Every row gives one point. The ring and each string are closed loops that go straight from each point to the next, and from the last back to the first. Before rounding, they use only three directions, however many columns there are. Count how often each string passes through the ring. Passing back the other way cancels.

Ring (8 x 3)
[[ 10   8   1]
 [ 16  20  37]
 [ 21   9  54]
 [ 30 -14  45]
 [ 14 -40   8]
 [-19 -51 -29]
 [-36 -41 -50]
 [-14 -16 -33]]
String (23 x 3)
[[-45 -41 -27]
 [ -7 -34 -20]
 [-23 -45 -52]
 [-56 -45 -76]
 [-50 -28 -43]
 [-23 -20 -21]
 [ 18 -18 -17]
 [-17 -28 -53]
 [-61 -36 -63]
 [-22 -24 -17]
 [  1 -31 -19]
 [-31 -67 -57]
 [-32 -67 -39]
 [-32 -42 -11]
 [-20 -34   3]
 [ 53 -38  43]
 [ 71 -24  48]
 [ 21 -18  19]
 [-13 -21  14]
 [ 11 -31  31]
 [ 64 -40  35]
 [ 32 -32  10]
 [-19 -34  -9]]
Times through: 1

Ring (10 x 9)
[[  0 -41  30   1 -41  -8  -2  -4  22]
 [-22 -27  60  13 -49 -16  -8 -12   3]
 [-25  -5  69  13 -47  -8  -7 -25  -8]
 [-13  18  57   5 -39  12   5 -37 -10]
 [  8  32  23  -9 -28  40  26 -41  -2]
 [ 33  31 -19 -24 -16  63  48 -37  14]
 [ 51  19 -46 -34 -10  71  55 -30  30]
 [ 60  -4 -53 -36  -8  61  44 -21  45]
 [ 47 -29 -30 -26 -17  33  22 -11  47]
 [ 26 -40  -2 -13 -29  11   8  -6  38]]
String (28 x 9)
[[ 51 -15  -8 -25 -14  27  -2 -28  41]
 [ 31 -13  -7 -18 -23  29  18 -20  30]
 [ 37 -37 -41 -24 -23  36  42   2  46]
 [ 36 -46 -43 -23 -25  32  43   8  49]
 [ 32 -61 -39 -20 -28  21  36  15  52]
 [ 33 -50   0 -15 -26   3  -6  -6  45]
 [ 23 -30  22  -9 -29   1 -13 -18  30]
 [ 17 -12  21  -9 -29  14   2 -24  20]
 [ 19  -6  28  -9 -27  12  -7 -30  18]
 [-14 -22  37   6 -45   1  13 -10   7]
 [-58 -27  83  29 -65 -26   6  -2 -17]
 [-42  -2  95  23 -55 -21 -17 -27 -20]
 [ -9  12  73   7 -38  -2 -21 -42  -7]
 [ 13   8  38  -6 -28  16  -5 -38   9]
 [ -2   1  23  -2 -36  22  25 -21   5]
 [-45  23  73  19 -53   8  22 -29 -30]
 [-48  24  82  21 -54   4  16 -32 -33]
 [-20   6  48   7 -44  12  18 -24  -8]
 [  5   2  33  -4 -33  15   6 -29   8]
 [-24  -8  50  10 -48   2  15 -16  -5]
 [-56 -26  82  28 -64 -25   5  -4 -16]
 [-40 -36  78  23 -59 -31 -12  -5  -4]
 [  1 -25  54   4 -38 -13 -25 -22  14]
 [ 14 -16  23  -7 -31  10   0 -21  21]
 [  3 -43   5  -4 -40   7  24   5  27]
 [ 12 -40 -11 -10 -35  18  32   4  32]
 [ 39 -59 -35 -21 -25  19  25  10  55]
 [ 58 -42 -34 -29 -14  27   9  -9  58]]
Times through: 4
